Every row gives one point. The last column is the point's height on a tilted bowl or saddle (a function of degree 2), plus a little noise. Count its main directions that bend up, bend down and stay straight.

Points:
8; -7; -7; 14
-32; -16; -13; -3
-11; -5; -14; 12
-64; 35; 24; -50
15; -54; 7; -21
4; -4; 25; -4
11; 38; 51; -63
31; 14; 0; -1
-16; -23; -46; -16
-5; -7; -24; 11
35; 26; -21; -9
-61; -30; -12; -46
-6; -29; 17; -7
-15; 30; 47; -43
8; 27; -52; -18
21; 7; -11; 10
Directions: 0 up, 3 down, 0 straight

Points:
-39; 0; -9; -54; 58
13; 9; -1; -29; 36
33; -6; 12; 8; 10
25; 42; -39; -8; 16
-36; -2; -20; 15; 13
36; -36; 15; -20; 15
6; -42; 18; -4; 3
-10; 29; 78; 5; 41
-5; -45; -14; 1; 22
-57; -18; 4; 24; -9
-32; 12; 1; 28; 12
-13; -6; -31; -6; 26
16; -44; 23; -15; 5
-30; -20; -6; 38; 11
49; 25; -16; -30; 29
-37; -13; -64; 41; 28
0; -17; 38; 24; 4
-11; 36; 29; -24; 54
20; -35; 13; 49; 23
-1; 16; 11; -27; 37
33; -4; -22; -5; 12
-31; 3; -34; -17; 37
Directions: 2 up, 1 down, 1 straight

Points, 27 rows:
22; -18; 17; 39; 11
-34; 28; -43; 24; 46
-52; 20; 8; -9; 44
-22; 16; -19; 12; 22
-12; 8; 28; 5; 6
18; -13; -23; -34; -11
-17; 35; -60; 9; 34
-1; -22; -28; -29; -22
-5; 14; 40; 2; 0
-42; 30; 21; 6; 38
-8; 36; 33; -19; 24
-22; -59; 4; -49; -9
-29; 31; -17; -17; 27
-16; 23; -18; -23; 12
-5; -20; -30; -77; -53
39; 36; 45; 2; -3
6; 63; 29; -7; 31
-2; 0; -15; 15; 12
-22; -16; -16; 13; 15
32; -37; 56; -39; 33
-8; 7; 11; -5; 7
30; -2; 6; -3; 9
-45; 41; 12; 6; 50
-40; -6; 45; -12; 30
-5; -17; -51; -17; -26
14; 15; -6; 7; 11
-29; 30; -41; 13; 37
Directions: 3 up, 1 down, 0 straight
